Rows are points. Examples show where two turns around zero, p and q, send a point. Where does a point land after both, in the order given? Backwards means that the second turn is done in reverse. Each puzzle has new turns, and all numbers are rounded.

Turn p:
[ 0.19 -0.27] -> [ 0.12 -0.31]
[-0.28 -0.15] -> [-0.31 -0.08]
[0.09 0.42] -> [0.19 0.39]
Turn q:
[0.16 0.16] -> [-0.07  0.22]
[ 0.36 -0.25] -> [0.39 0.20]
[0.03 0.42] -> [-0.36  0.23]
[-0.14 -0.13] -> [ 0.05 -0.18]
[-0.41 -0.19] -> [-0.03 -0.45]
Where do these land?
q, then p: [0.30 0.33] -> [-0.04  0.44]
q, then p: [0.29 0.04] -> [0.16 0.24]
q, then p: [-0.26 -0.12] -> [-0.08 -0.27]
q, then p: [-0.32 -0.25] -> [-0.03 -0.41]

Turn p:
[0.26 0.01] -> [0.19 0.18]
[0.08 0.32] -> [-0.15  0.29]
[-0.34 -0.33] -> [-0.03 -0.47]
Turn q:
[ 0.43 -0.24] -> [0.46 0.18]
[-0.23  0.25] -> [-0.34 -0.02]
[-0.20 -0.02] -> [-0.11 -0.17]
Where do these land?
p, then q: [-0.33  0.26] -> [-0.25 -0.34]
q, then p backwards: [-0.17  0.15] -> [-0.19  0.12]
p, then q backwards: [ 0.03 -0.20] -> [ 0.00 -0.20]
p, then q: [ 0.47 -0.21] -> [0.19 0.48]

Turn p:
[ 0.42  0.15 -0.30] -> [0.50 0.15 0.14]
[0.14 0.14 0.06] -> [ 0.07  0.19 -0.02]
[-0.42  0.03 -0.26] -> [ 0.01 -0.40 -0.29]
[0.16 0.01 0.44] -> [-0.27  0.37  0.09]
[-0.52 -0.20 -0.09] -> [-0.26 -0.47 -0.17]
[ 0.22 -0.13  0.15] -> [-0.06  0.16  0.24]
Turn q:
[ 0.23 -0.01  0.03] -> [ 0.16  0.04 -0.17]
[ 0.10  0.23 -0.11] -> [0.18 0.18 0.11]
[-0.48 -0.52 -0.13] -> [-0.71 -0.12 -0.03]
[0.15 0.29 0.21] -> [ 0.37 -0.10  0.09]
Where do these land?
q, then p: [ 0.20 -0.20 -0.21] -> [ 0.26 -0.10 -0.22]
q, then p: [ 0.05 -0.37 -0.03] -> [ 0.12 -0.33 -0.12]
p, then q: [-0.08 -0.12  0.02] -> [-0.11 -0.09  0.00]
q, then p: [-0.33  0.72 -0.01] -> [-0.45  0.64  0.13]
q, then p backwards: [ 0.16 -0.03  0.23] -> [-0.12  0.09 -0.24]

Turn p:
[0.30 0.47 0.27 0.02] -> [ 0.16  0.30 -0.13  0.50]
[-0.05  0.10  0.35  0.05] -> [0.11 0.14 0.26 0.20]
[-0.05 -0.48 -0.30  0.09] -> [-0.24 -0.42  0.00 -0.31]
[ 0.02 -0.15 -0.31 -0.46] -> [ 0.27 -0.18 -0.30 -0.37]
[-0.23  0.06 -0.01  0.30] -> [-0.29  0.17  0.18 -0.04]
Turn q:
[ 0.48 -0.03 -0.19 -0.25] -> [-0.17  0.07 -0.52  0.16]
[-0.08  0.29  0.49  0.15] -> [ 0.30  0.40  0.22 -0.22]
[-0.18 -0.26 -0.04  0.32] -> [ 0.12 -0.20  0.30  0.24]
[0.02 0.48 0.07 0.31] -> [-0.15  0.48  0.29 -0.03]
[-0.03 -0.23 -0.15 -0.13] -> [-0.03 -0.28 -0.11  0.05]
[-0.21 -0.24 -0.18 -0.40] -> [-0.07 -0.46 -0.18 -0.21]
Where do these land?
p, then q: [-0.30 -0.25 -0.30  0.00] -> [ 0.05 -0.28 -0.20 -0.35]
p, then q: [ 0.19  0.13 -0.03 -0.19] -> [-0.20  0.04 -0.07  0.21]
q, then p: [ 0.31  0.20 -0.26  0.55] -> [-0.38  0.48  0.30  0.20]
p, then q backwards: [ 0.19 -0.06  0.28 -0.01] -> [ 0.00 -0.26  0.01  0.23]
p, then q: [-0.40 -0.02  0.31 -0.35] -> [ 0.21  0.39 -0.41 -0.13]

Turn p:
[-0.30  0.06  0.18  0.05  0.13  0.37] -> [ 0.24 -0.21  0.24  0.30  0.16 -0.07]
[ 0.08  0.20 -0.16 -0.26 -0.34  0.27] -> [-0.13 -0.52 -0.05 -0.19 -0.06  0.03]
[-0.04  0.09  0.01 -0.30 -0.22 -0.55] -> [-0.05  0.16  0.05 -0.34 -0.44  0.33]
[ 0.05 -0.21 -0.10 -0.31 -0.13  0.03] -> [-0.11 -0.11  0.04 -0.16 -0.26 -0.23]
[ 0.07 -0.08  0.39  0.51  0.02 -0.35] -> [ 0.13  0.47 -0.31  0.38 -0.04  0.26]
[ 0.12  0.10  0.32 -0.37  0.33  0.18] -> [ 0.55 -0.10  0.03 -0.20  0.02 -0.22]
[-0.17  0.13 -0.34  0.56 -0.08  0.40] -> [-0.38 -0.22  0.04  0.39  0.53  0.09]
[ 0.31  0.15 -0.31  0.03  0.10  0.17] -> [-0.14 -0.11 -0.17 -0.25  0.34 -0.11]
[-0.12 -0.44  0.02  0.09  0.19 -0.51] -> [-0.10  0.64  0.12  0.07 -0.26 -0.09]
Turn q:
[-0.04  0.52 -0.16 -0.04 -0.06  0.15] -> [ 0.36  0.30 -0.11  0.11 -0.03  0.28]
[ 0.21 -0.32  0.31  0.12  0.27 -0.05] -> [-0.36 -0.35  0.25 -0.10  0.02  0.08]
[ 0.29  0.03 -0.11  0.01 -0.28 -0.05] -> [ 0.34 -0.18  0.08  0.06 -0.05 -0.13]
[ 0.15  0.12  0.53 -0.02 -0.32 -0.20] -> [ 0.03 -0.42 -0.18  0.14 -0.46  0.11]
[-0.31  0.22  0.26 -0.30  0.17  0.04] -> [-0.19  0.13 -0.41 -0.10 -0.05  0.32]
[-0.28 -0.39 -0.22  0.34  0.37  0.15] -> [-0.47  0.31  0.34  0.04  0.29 -0.19]
[ 0.01  0.13 -0.37  0.20  0.27 -0.41] -> [ 0.10  0.34  0.36 -0.38 -0.18 -0.08]
[-0.04 -0.31 -0.24 -0.32 -0.42  0.38] -> [ 0.18 -0.12 -0.34  0.24  0.46 -0.38]
Where do these land?
p, then q: [ 0.24  0.17 -0.26  0.25  0.19 -0.17] -> [ 0.00  0.34 -0.08 -0.21  0.20  0.28]
p, then q: [-0.07 -0.03  0.18  0.29 -0.81  0.03] -> [-0.08  0.27  0.15  0.62  0.20 -0.51]
p, then q: [-0.16  0.13 -0.26 -0.32  0.30 -0.12] -> [-0.10 -0.26 -0.34 -0.18 -0.05  0.29]
q, then p: [ 0.17 -0.61 -0.05 -0.16  0.10  0.11] -> [ 0.16  0.49  0.34 -0.02 -0.14 -0.22]
q, then p: [-0.05  0.04  0.70 -0.57 -0.11 -0.08] -> [-0.69 -0.21  0.31  0.02 -0.06 -0.46]
p, then q: [ 0.08  0.10 -0.08  0.15 -0.26  0.28] -> [-0.24  0.13  0.14  0.00  0.18 -0.25]
p, then q: [-0.04  0.16 -0.02  0.28  0.28 -0.07] -> [-0.03  0.11  0.16 -0.05  0.08  0.38]
p, then q: [-0.16  0.03 -0.20  0.06  0.31  0.02] -> [-0.19 -0.02 -0.02 -0.13 -0.11  0.32]
